Every row gives one point. To make a cloud, some directions were put in groups of two or more. Within a group, all points are equally far from the middle, so they leave a hole (a ring in 2 directions, a hollow ball in 3). The other directions are filled evenly. Then the cloud was stretched, turned, moved and blurred a little. Count the holes, and give their numbers of directions, smallest first.
(in the rows, 128 means zero)

Cloud (22 x 3):
[[135 156 130]
 [159 135 133]
 [146 153  75]
 [116 157 114]
 [150 153  77]
 [147 139  71]
 [118 159 115]
 [153 137 137]
 [140  92  98]
 [130 144 138]
 [153 145  75]
 [143  95 133]
 [134 168 107]
 [121  93 103]
 [154 101 132]
 [160 103 102]
 [168 118 108]
 [140 160  77]
 [129  89 116]
 [116 136 135]
 [154 147  77]
 [159 157 107]]
Holes: 1 (3)

Cloud, 27 rows:
[[166 129  88 110]
 [168 106 123 139]
 [135 113 122  86]
 [146 135 139 169]
 [ 99 131 112 157]
 [107 123 148 135]
 [155 121  63 140]
 [137  82 131 164]
 [149 115 149 129]
 [153 136 147 107]
 [104 113 145 133]
 [171 173 125 162]
 [130 130 102 123]
 [161 111 129 123]
 [153 151  79 123]
 [108 112 134  83]
 [171 150 139 154]
 [ 93 162 159 128]
 [ 99 109  98  88]
 [123 120  92 172]
 [119 135  87 172]
 [121 148 152 157]
 [117 100 166 110]
 [146  92  93 102]
 [158 143 118 109]
 [128  87 143 160]
 [189 159  95 113]]
Holes: 0

Cloud (49 x 6):
[[147  83 135 156 160 134]
 [160 110 130 112 192 130]
 [133  79  99 111 151 154]
 [132  97 101 175 138 110]
 [ 93  80 160 162 143 126]
 [104 122 112  93 105  94]
 [117 145 147 105 104  97]
 [126 155 150 121 135 132]
 [ 75 102 143 114 162 129]
 [153 118 167 115 133 156]
 [142 135 141 156 159 172]
 [156 113 146 160 165 121]
 [121 124 141 156 100 161]
 [108  92 173 100 185 149]
 [117 114 129 122 165  86]
 [156 127 116 138 199 114]
 [124  78  92 154 161 125]
 [108 130  85 158 145 156]
 [143 104 140 178 134 131]
 [123 103 171 148 202 124]
 [156  97 115 135 158 170]
 [112 127 152  91 124 156]
 [175 119  98 151  99 125]
 [143 149 134 141 170 124]
 [105 126 114 174 146 152]
 [ 81 100 138 144 110 105]
 [171 129 122 144 156 128]
 [140  75 143 136 137 103]
 [142  96 185 130 170 171]
 [161 149 109 120 150 121]
 [132 104  86 113  80 140]
 [137 111 138 115 139  73]
 [161 120 145 158 155 128]
 [ 80 134 152 116 108 124]
 [108  89 144 174 147 122]
 [156 115 154 156 172 130]
 [139 117 137 143 122 174]
 [133  78 167 117 137 149]
 [146 127 127 100 126 158]
 [170 128 112 127 175 157]
 [ 94 139 151 124 107 159]
 [124 138 168 166 139 108]
 [121 131 134 174 140 107]
 [ 76  96 133 150 161 131]
 [ 83 112  96 122 142 149]
 [143 133 128 127  91 150]
 [157 101 137 163 156 120]
 [ 88 107 136  96 130 123]
 [112 113 108 131 135 182]]
Holes: 1 (4)
